Each row is a point. The window is the flat piece filled in between its corners: a triangle in 3 columns, a solid with four corners in 4, and so on. A path goes straight from each point to the next, and from the last back to the first. After which points does the path pass through the window?
In the rows, zero is written as 128.

Window (3 x 3)
[[195 136 166]
 [121 159  70]
 [102 110 109]]
Path:
(1): [110 202  96]
(2): [ 68 155 124]
(3): [113  75  69]
(4): [139 105  88]
(5): [104 157 154]
(6): [112 187  95]
(7): [142 135  81]
(8): [167 137  86]
(9): [132 158 141]
(10): [151 170 127]
(11): [203 132  82]
(12): [135 123  62]
Through the window after points: 4, 6, 8, 12

Window (4 x 4)
[[140 105 172 139]
 [ 90 145  82 148]
 [ 63 111 124 190]
 [128 132 176  80]]
Path:
(1): [137 140 183 143]
(2): [131  88 156 126]
(3): [116  82 160 138]
(4): [172 164 180 144]
(5): [ 74 163 116 217]
(6): [ 61  95 107 189]
(7): [120  74 133  96]
(8): [121 133 146 177]
Through the window after points: 1, 3

Window (6 x 6)
[[ 99  73 101 173  63 137]
 [ 84  66 139  96  43 134]
 [134 180  82 190  88 184]
 [ 83 148  98 131 135 100]
 [126 102 195  94 146  70]
 [108  93 148  81 206 107]]
Path:
(1): [ 84  90 163 129 140 132]
(2): [147  97 124  72 126 105]
(3): [149  95  86 112 132 114]
(4): [ 46 122 170 138 107 138]
(5): [106 154 110 176  91 165]
(6): [156 150  72 143  83 164]
(7): [129 101 115 106 101 101]
(8): [ 89 141 165 120 132 126]
(9): [ 61  88 160 140 104 113]
(10): [120  83 104 107 139 107]
(11): [155  99 110  86 172  98]
(12): [ 44  98 186 101 196 122]
(13): [ 53 113 163 157 122 162]
(14): [132  75 120 104  59 122]
(15): [147  80 150  91 117  73]
(16): [ 84 140 207 123 160 109]
Through the window after points: 3, 5, 11, 15

Window (8 x 8)
[[ 98 160 115 188  95 163 125 136]
 [121 118 110 122 158  97 203  86]
 [127 114 226 115 132 120  58 146]
 [145  93  66 138  65 151 124 223]
 [146 116  51 141  87 103  58  88]
 [125 121 130  68 174 155 118  69]
 [133 124 166 130  66 196 140 123]
 [118  30 175 146 117 126  46 191]]
Path:
(1): [ 83  92 102 104  56  84  96 136]
(2): [ 67 113 120 110  82 124  92 143]
(3): [206 140 148 155 114 169 129 105]
(4): [139 124 144 148 137 159  92 163]
(5): [118  87 145  95  90 117 102 142]
(6): [ 99 109 159 114  97 126  92 139]
(7): [151 104 169 142 109 159  90 136]
(8): [172  96 153 158 119 141  82 144]
(9): [102 129 179 114 107 142 106 129]
(10): [ 82 107 189  43 114 122  77 108]
(11): [173 117 181 189 146 136  85 164]
(12): [188 113 112 167 175 155  83  95]
Through the window after points: 4, 6, 8, 10, 12

Window (9 x 9)
[[127  95 127 123  41 131  92 125 109]
 [ 67 115  89 143 168  99  96  93 167]
 [ 40 183  96 172 157  66  76 139 177]
 [ 73 154 169  49 172 121 146 155 134]
 [169  99  99 114  84 114 140 157  81]
 [ 29 116 163  69 194 158 169 218 144]
 [ 98 154  81 108 112 160 116 135 123]
 [157 117 110 137  51 131 158 121 148]
 [ 85 134 209  90 204 191 173 187 100]]
Path:
(1): [101 111  97 118 165 120  79 170 171]
(2): [143  98 115 105 130 130 102 162 149]
(3): [ 28 147 121 157  88 117 145 136  96]
(4): [ 52 132 113  96 131 122 172 128  62]
(5): [113 118 112 113 116 130 100 167 192]
(6): [112 126 135 111 141 146 133 176 152]
(7): [ 51 117 127  86 129 137 171 156 117]
(8): [ 96 107 123 108 122 134 169 135 114]
(9): [122 140 142  82 171 145  59 146 180]
(10): [114 119 124  76 111 129  75 159 133]
(11): [ 78 173 121 179 151 100 231 121 134]
(12): [ 79 143 113 120  90  96 154  93 119]
Through the window after points: 6, 10

Window (11 x 11)
[[186  97  94  99 103 141 150 167  77 160 136]
 [195  99 120 123 176 176 187 162 125 211 127]
 [172  49 100 133 129 150  79 152 126 172 131]
 [125 107 148 137 112  99 128 115 138  96 126]
 [162 128 168 120 158 150 111 196  93 157 130]
 [101 153 116 116  34 159  26 108 133 192 143]
 [249 112 120  98 134 167 115 167 140 192 172]
 [ 60 135 117  75 115 171  97 151 162  76 113]
 [106 131 105 122 120  91 125 191 163 123 110]
 [ 96 181  81 159 140 116 117 144 127  44  82]
 [ 74 182 120 197  66 161 114 187 134  62 146]]
Path:
(1): [110 174  70 126 137 140 106 170 131 110 209]
(2): [126 133 109 162 121 150 110 164 108 126 172]
(3): [193 130 141 121  81 133 133 160 155 145  79]
(4): [109 144 121 158  92 143  98 167 150 105 106]
(5): [ 90 167 127 129 145 148 106 150 121 101 168]
(6): [144 120 121 121 140 147 124 147 118 146 163]
(7): [190 117 130 140  84 171 105 175 125 156  62]
(8): [150 105 163 129  81 127 101 168 166 127  57]
(9): [ 85 152  62 107 156 127 134 176 131 119 181]
(10): [110 142 122 114 129 130  69 179 129 184 200]
(11): [156 120 120 135  93 178 153 131 122  97  45]
(12): [151  84 152 127  94 133 105 133 161  96  45]
(13): [ 96 175  81 129 127 115 125 162 101 144 208]
(14): [107 139 108 144 130 113 113 145 111 108 162]
(15): [178 131 111 122 109 160 126 163 142 124  86]
(16): [163 116 146 151  91 148 123 160 132 123  67]
Through the window after points: 8, 10, 12, 14, 16
